Each row is a point. Each copy is the shape, with its points in the same order, stretched, turned, moved and blurred by noise. Some copies are also mirrored. Which?

Shape (6 x 3):
[[-0.10  0.13 -0.25]
 [ 0.33 -0.24 -0.11]
 [-0.34  0.46 -0.39]
 [ 0.37  0.10 -0.18]
 [-0.35 -0.23  0.40]
 [-0.06  1.03  0.41]]
Copy 1, 6 rows:
[[ 0.11 -0.15  0.25]
 [-0.01 -0.16 -0.32]
 [ 0.28 -0.09  0.65]
 [ 0.17  0.01 -0.17]
 [-0.56  0.04  0.25]
 [ 0.20  0.97  0.54]]
Copy 1 is: mirrored
Copy 2:
[[-0.25  0.18 -0.05]
 [ 0.11 -0.41 -0.12]
 [-0.41  0.54 -0.14]
 [ 0.20 -0.04 -0.13]
 [-0.57 -0.45  0.44]
 [ 0.12  0.67  0.74]]
Copy 2 is: only turned
Copy 3 (6 x 3):
[[ 0.16  0.45  0.15]
 [ 0.19  0.04 -0.15]
 [ 0.08  0.97  0.35]
 [ 0.08  0.25 -0.18]
 [-0.15 -0.08  0.62]
 [-1.02  0.82  0.09]]
Copy 3 is: mirrored
Copy 4:
[[ 0.15  0.11 -0.18]
 [ 0.15  0.46  0.32]
 [ 0.26 -0.18 -0.42]
 [ 0.47  0.29  0.19]
 [-0.27 -0.20  0.36]
 [ 0.72 -0.75  0.10]]
Copy 4 is: mirrored

Shape, 11 rows:
[[-0.31  0.14  0.62  0.17 -0.05  0.17]
 [-0.30 -0.04 -0.16  0.09  0.16 -0.29]
 [-0.36  0.13  0.18 -0.32  0.10  0.16]
 [ 0.04 -0.13  0.57  0.29 -0.39  0.23]
 [-0.27 -0.37 -0.13  0.25 -0.18  0.27]
 [ 0.33 -0.06 -0.19 -0.27 -0.37 -0.11]
 [-0.25  0.09  0.27  0.67  0.20 -0.43]
 [-0.11  0.31 -0.38 -0.27  0.58  0.14]
 [ 1.37  0.26  0.68  0.66 -0.58  0.05]
 [-0.32 -0.19  0.16 -0.80 -0.02  0.15]
 [ 0.02  0.19 -0.27  0.12 -0.88  0.18]]
Copy 1:
[[-0.19  0.05  0.25  0.12  0.39  0.21]
 [-0.22  0.04 -0.52 -0.03  0.04 -0.16]
 [-0.18  0.28 -0.16 -0.35  0.10  0.28]
 [ 0.23 -0.13  0.42  0.26  0.28  0.12]
 [ 0.04 -0.34 -0.26  0.27 -0.07  0.27]
 [ 0.58  0.20 -0.25 -0.21 -0.36  0.00]
 [-0.42  0.09 -0.12  0.38  0.37 -0.48]
 [-0.14  0.61 -0.77 -0.19  0.15  0.40]
 [ 1.27  0.63  0.70  0.90  0.50 -0.22]
 [ 0.07  0.09 -0.23 -0.80 -0.10  0.45]
 [ 0.34  0.06  0.11  0.46 -0.69  0.31]]
Copy 1 is: only turned
Copy 2:
[[-0.73 -0.25  0.59 -0.33  0.01  0.16]
 [-0.29 -0.34 -0.11  0.08  0.06 -0.23]
 [-0.76 -0.11 -0.01 -0.15 -0.09  0.31]
 [-0.34 -0.54  0.59 -0.60 -0.19  0.32]
 [-0.29 -0.76 -0.13 -0.54 -0.03 -0.01]
 [ 0.13 -0.25 -0.21 -0.23 -0.58  0.26]
 [-0.17 -0.38  0.51  0.08  0.41 -0.40]
 [-0.36  0.04 -0.45 -0.01  0.35  0.28]
 [ 0.87 -0.22  1.03 -0.75 -0.17  0.70]
 [-0.87 -0.26 -0.28 -0.07 -0.62  0.56]
 [ 0.01 -0.06 -0.13 -0.82 -0.50 -0.16]]
Copy 2 is: mirrored
Copy 3:
[[-0.03 -0.68  0.48  0.29 -0.23  0.11]
 [ 0.00 -0.31 -0.02  0.02  0.40 -0.18]
 [-0.34 -0.51  0.19 -0.19  0.18  0.34]
 [-0.16 -0.33  0.60  0.64 -0.31 -0.16]
 [-0.44 -0.32 -0.08  0.67  0.16 -0.18]
 [-0.38  0.37  0.33  0.04  0.23 -0.12]
 [ 0.55 -0.57  0.09  0.33  0.05 -0.41]
 [ 0.01 -0.07 -0.36 -0.24  0.40  0.52]
 [ 0.40  0.88  0.92  0.89 -0.86 -0.14]
 [-0.63 -0.36  0.41 -0.44  0.56  0.31]
 [-0.59  0.25  0.06  0.20 -0.35 -0.40]]
Copy 3 is: mirrored
Copy 4 (11 x 6):
[[-0.29  0.35 -0.16  0.01 -0.11  0.35]
 [-0.23  0.07 -0.08  0.09 -0.02 -0.40]
 [-0.21  0.40  0.16 -0.35 -0.07  0.02]
 [ 0.01 -0.09 -0.14  0.13 -0.37  0.59]
 [-0.23 -0.05  0.30  0.32 -0.13 -0.06]
 [ 0.43 -0.18  0.03 -0.20 -0.42 -0.22]
 [-0.29  0.14 -0.63  0.21  0.21 -0.13]
 [ 0.16  0.36  0.31 -0.30  0.36 -0.41]
 [ 1.05 -0.46 -0.73  0.23 -0.29  0.89]
 [-0.18  0.05  0.52 -0.66 -0.38 -0.09]
 [ 0.40  0.17  0.06  0.44 -0.70 -0.05]]
Copy 4 is: mirrored
